Every row gives one point. Each table stands for the endless flat space through its points: a line for two points, a plane for three, and so on. Write the one point that lies in both, or say that there is none.

First (2 x 3)
[[-2.1 -1.4  0.5]
 [-1.3 -0.2  2.3]]
Second (2 x 3)
[[ 0.5 -1.0  2.0]
 [-0.2 -0.3  2.6]]
They share: [-0.9  0.4  3.2]

First (2 x 4)
[[ 0.1 -3.9 -0.7 -0.8]
 [ 0.7 -3.3 -0.5 -2.4]]
Second (2 x 4)
[[ 1.1 -2.3  1.4 -2.2]
 [ 1.1 -1.5  2.1 -2.1]]
They share: no point

First (4 x 6)
[[ 1.3 -0.6  2.7  1.1  1.3  4.7]
 [ 0.1  1.5  2.2  2.2  6.1  1.9]
 [-0.9  0.3  3.2  3.0  3.2  3.4]
 [-1.1 -0.3  2.0  2.4  0.7  2.1]]
Second (3 x 6)
[[ 0.7  1.0  2.1  3.1  2.9  3.8]
 [ 1.9 -2.3  5.2  3.4  5.4  5.6]
 [-0.5  2.2  0.5  1.9  1.3  2.0]]
They share: [0.1 0.2 2.3 1.9 2.7 2.9]

First (2 x 8)
[[-1.6 -0.4 -0.7  1.5  0.9 -0.7  4.9 -0.8]
 [ 2.6 -4.6  4.1  4.5 -1.5 -3.7  0.7  2.2]]
Second (3 x 8)
[[-0.8 -2.5  2.3  2.3 -1.4  0.0  0.5  1.0]
 [-0.5 -1.7  2.8 -0.9 -0.3 -1.5  0.4 -0.6]
 [ 0.6 -2.1  1.3 -0.3  0.4 -4.0  2.7 -0.8]]
They share: no point

First (3 x 9)
[[ 2.5 -2.9  1.3  1.3  1.1  1.1 -2.7  2.8 -2.9]
 [ 3.5 -3.4  1.4 -0.2  1.6 -1.6  0.0  1.3 -1.9]
 [ 3.5 -0.4 -1.4 -1.2  3.6  0.0 -3.6  5.3 -4.9]]
Second (2 x 9)
[[ 0.4 -4.9  1.8  1.4  2.8 -2.0 -0.2  1.9 -4.2]
 [ 5.8 -1.9  1.2 -2.2  0.4  2.2 -2.6  2.5 -1.2]]
They share: no point

First (4 x 11)
[[-4.3  5.2  1.9  4.1  2.2  1.0 -0.6  2.3  1.1  3.1  4.9]
 [-5.9  2.4  0.5  5.5  0.6  0.8  3.4  0.1  4.7  2.5  3.7]
 [-4.6  0.4  2.2  4.4  0.4  0.1  4.2  0.8  4.7  1.0  0.4]
 [-4.1  5.2  1.6  4.4  0.8  0.9 -0.2  0.6  1.5  3.0  5.9]]
Second (3 x 11)
[[-1.2  1.4  8.1  2.3 -3.9  0.5  0.2  0.2  2.3  4.5 -1.1]
 [-1.2  1.4  4.5  7.1  0.3 -3.7 -1.0  4.4  5.3  0.9  3.1]
 [-2.4  2.3  1.8  5.6  1.8 -2.2  0.8  2.6  3.5 -0.9  4.0]]
They share: [-2.4  2.3  3.6  3.2 -0.3 -0.1  1.4  0.5  2.0  0.9  1.9]

First (2 x 12)
[[ 3.5  1.1  3.8 -2.8 -2.6 -1.5  0.0  1.5 -2.7 -1.6  3.5  1.1]
 [ 2.1  2.5  2.8 -1.2 -3.0 -1.1  0.8  2.9 -1.7 -1.0  1.7  2.7]]
Second (3 x 12)
[[ 0.0  2.7  0.9  0.7 -0.9 -1.1  1.1  2.1  0.1  2.2 -0.1 -0.1]
 [ 1.8  3.1  2.9  0.0 -3.1  0.1  0.0  4.1 -0.9 -0.6  0.7  3.3]
 [ 1.8  2.9  3.1 -0.1 -3.9  0.3 -0.1  4.5 -1.7 -1.4  1.5  4.1]]
They share: no point

First (2 x 14)
[[ 1.7 -1.1  0.7  4.1  2.8 -2.5  2.6 -2.7 -2.9 -1.7 -0.4  1.4  2.9 -3.4]
 [ 0.7  2.4 -1.8  2.6  2.8 -2.0  5.1  1.3 -2.9 -0.2 -2.9 -3.1  0.9 -0.4]]
Second (3 x 14)
[[-0.4  2.9 -2.1  2.0  0.2 -0.9  3.2 -1.4 -4.8  1.7 -1.9 -2.5  2.1 -2.8]
 [ 3.1 -0.1  0.0  5.4  3.1 -1.4  5.5  1.2 -1.0 -2.1 -2.5  3.3  0.7 -1.7]
 [-0.4 -1.0  0.0  1.1  3.2 -3.3  2.9 -3.2 -6.3 -1.0 -1.0 -2.8  4.2 -3.4]]
They share: no point

First (4 x 18)
[[-0.5 -5.6  2.1 -4.4 -3.3 -1.8 -2.7  0.2 -2.3 -1.0  6.5 -2.7  1.6 -5.2
  -2.6 -2.1 -1.8 -2.1]
 [-5.5 -1.0 -3.9 -3.5 -3.3 -3.6 -2.1 -2.5  2.8  1.8  0.4 -1.2  1.4  1.2
  -4.3 -1.3 -2.5 -2.9]
 [ 1.8 -5.7 -1.5 -1.7 -3.3 -0.4  0.7  1.4 -0.4  3.3  2.1 -1.7  3.3 -3.5
  -2.3 -4.0  1.2 -5.1]
 [-1.4 -4.1 -2.7 -0.8 -3.3 -1.8  0.9 -3.1  0.7  5.9 -1.0  1.2  1.3 -1.3
  -0.8 -3.0  1.5 -7.5]]
Second (4 x 18)
[[-1.3 -2.6 -4.0 -1.7 -6.7 -3.9 -1.5  2.0  2.8  1.5  2.6 -3.4  1.3 -3.6
   0.0 -0.5  0.3 -3.6]
 [-0.8 -3.4 -3.5 -1.5 -6.0 -3.8 -1.7  1.4  1.1  1.1  2.9 -2.5  0.8 -3.5
  -1.0  0.2 -1.2 -2.3]
 [-4.7 -3.6 -0.4 -5.5 -2.1 -1.7 -2.5 -2.2  0.6  1.7  0.6 -0.4  2.1 -1.4
  -4.2 -3.3  0.1 -4.2]
 [-5.5 -5.0 -3.2 -4.5 -3.3 -2.5  1.9 -3.4  0.6 -0.1  5.0 -2.2 -0.3 -2.2
  -3.6 -4.3 -0.3 -2.0]]
They share: no point

First (3 x 20)
[[-3.1  4.1  0.9 -0.6 -1.3  3.7 -4.3  0.7 -3.0 -1.7  2.3 -3.2  1.4  2.2
   0.1 -0.8  3.3 -1.5  0.9  4.2]
 [ 0.5  2.5 -0.4  2.1  2.3 -0.3 -3.3 -2.6  2.3 -7.1  4.9  1.7 -2.1  5.0
  -0.5 -3.5  2.4 -6.8  4.1  0.6]
 [ 1.4  0.2  2.6  2.3  1.3  0.6 -2.1 -0.1  0.3 -5.6  2.7 -0.4 -0.6  1.9
   0.3 -5.6 -0.2 -4.8  4.9  3.5]]
Second (3 x 20)
[[ 0.3  1.7 -0.5 -0.2  0.9  3.3 -3.3  1.9 -2.0 -4.5  3.7 -0.8 -1.0  0.8
   1.3 -2.6  1.1 -4.5  1.1  4.8]
 [-0.1  2.1 -1.3  1.2  1.3  1.5 -3.7  2.5 -2.8 -4.1  2.7 -0.4 -1.4 -1.0
   0.3 -3.0 -0.5 -6.1  1.3  5.8]
 [ 0.5  1.8 -2.6  1.5  2.0  1.1 -3.8  3.7 -3.5 -4.4  2.7  0.3 -2.3 -2.7
   0.4 -3.2 -1.8 -7.6  0.7  6.9]]
They share: [-1.3  2.7  1.3  0.6 -0.1  2.3 -3.5  0.1 -1.4 -3.5  2.7 -1.8  0.4  2.4
  0.1 -2.6  2.1 -3.1  2.5  3.6]

First (5 x 24)
[[-2.5  2.8 -2.2 -2.0 -1.2  0.0 -2.1 -1.9  2.5  4.4  3.4  2.1 -2.4  1.3
  -0.5 -4.9 -4.9  0.1 -3.9  4.7 -1.1 -2.0  0.8 -5.0]
 [-4.8 -1.6  0.5 -1.1 -6.0  1.8  7.1 -1.5 -1.4  2.0  0.8  4.5 -0.2  4.9
   9.1 -2.4 -2.5  1.9 -1.6  1.2  7.7 -1.6  4.3 -2.3]
 [-3.4 -0.6 -1.1 -2.4 -4.4  1.0  2.9 -0.7  0.8  3.1  0.9  3.3 -3.1  2.9
   3.0 -4.3 -4.8  0.7 -3.1  4.4  3.5 -0.6  2.8 -4.8]
 [-2.9  5.3  0.2  1.7  0.1  1.9 -1.8 -3.9  0.0  4.6  6.7  3.1  2.4  3.2
   4.2 -3.6 -1.7  2.0 -1.2  1.4  0.5 -4.4  1.0 -1.3]
 [-8.1  0.7 -3.8 -5.1 -3.7  1.3  2.4  1.3 -1.0  2.0 -0.1  4.3 -2.2  3.8
   3.4 -4.0 -7.1  1.0 -4.4  2.8  2.9 -4.8  4.8 -6.9]]
Second (4 x 24)
[[-7.6 -2.0 -1.9  0.1 -3.1 -0.3 -2.4 -2.4 -3.8  0.7  4.2 -0.5  0.1  0.7
   2.5 -3.4 -1.5  4.0 -2.3  2.7 -1.3 -4.4  2.5 -6.3]
 [ 0.0  1.6  2.5 -0.7 -4.6  1.6  3.3 -0.9  5.1  3.7  1.3  1.9 -2.7  1.6
   1.7 -6.7 -3.8 -1.4 -2.2  3.9  3.7  3.7 -1.8 -4.3]
 [-5.0  1.0 -3.0 -1.8 -2.8 -0.4  0.9 -2.4 -0.4  2.8  3.8  2.2 -2.2  1.3
   4.8 -1.9 -2.5  1.3 -3.6  3.0  0.9 -2.6  2.3 -4.4]
 [-3.0  4.6 -5.0 -4.6 -1.9 -0.1  4.2 -1.7  2.1  5.4  4.1  5.0 -4.6  2.2
   8.0  0.4 -2.8 -0.5 -5.1  3.4  2.7 -1.7  2.4 -3.2]]
They share: no point

First (4 x 24)
[[ 0.8  3.0  1.5  1.0 -0.5  3.9  2.1 -3.4 -4.4  1.7 -1.9  2.2 -2.4  1.9
  -4.3  3.0 -1.4 -1.9  0.9  2.1  3.7  1.2 -6.4  2.2]
 [ 2.0  3.8  0.5  4.7  2.7  2.2  0.7 -2.0 -5.2  0.1  0.5  0.2 -3.0  2.4
  -1.0  5.1  0.3 -1.6 -1.5 -0.8  1.8 -1.1 -4.3  2.5]
 [-3.7  2.1 -1.9  0.2 -0.8  3.3  2.2  1.7 -2.0  2.7  0.4  1.0 -0.3 -3.8
  -2.9 -0.4  1.5  3.0 -1.5  2.0  3.7  2.2 -2.2  1.1]
 [-4.4  1.4 -2.3 -0.7 -1.3  3.6  2.7  2.4 -1.2  2.5  0.5  1.0  0.6 -4.6
  -3.2 -1.1  2.1  3.8 -1.5  2.2  3.6  2.3 -1.7  0.7]]
Second (5 x 24)
[[-0.3  4.9 -1.6  2.2  3.9  2.4  1.7  2.2 -2.4 -0.1  1.2  0.5 -2.9 -0.1
  -0.5  1.8  1.8  0.0 -4.6  1.5  0.4  0.5  1.0  2.9]
 [-3.8  1.7 -3.0  4.1  0.7  2.9 -1.0  0.6 -4.4  3.3  3.4 -1.2  0.5 -3.6
  -1.3  3.2  3.3  3.1 -1.1 -1.9  4.4  0.0 -4.5  1.2]
 [ 0.5  4.1 -1.9  1.2  5.4  3.4  3.8  3.9 -4.6  0.0  2.8 -0.8 -4.4 -2.7
   2.1  0.7  4.4  2.1 -6.1 -0.1  1.3  1.7  2.4  1.1]
 [ 0.6  4.4 -0.7  2.6  3.8  2.2  2.5  2.3 -2.1 -0.6  0.3  0.5 -3.3  0.3
  -0.4  1.1  0.9  0.1 -4.8  1.5 -0.5 -0.1  1.8  2.0]
 [ 0.6  1.3  0.1  4.3  4.2  4.2  1.9  2.5 -1.6  0.1  0.4 -1.1 -2.1  0.3
  -1.3 -0.2  0.4  0.9 -4.8 -0.2 -2.5 -3.1  3.3 -1.6]]
They share: [-1.5  3.1 -1.7  3.4  1.8  2.1  1.0  1.3 -3.4  1.3  1.6 -0.2 -1.5 -1.8
 -0.7  2.2  1.9  1.8 -2.7 -0.2  2.3  0.2 -1.8  1.7]
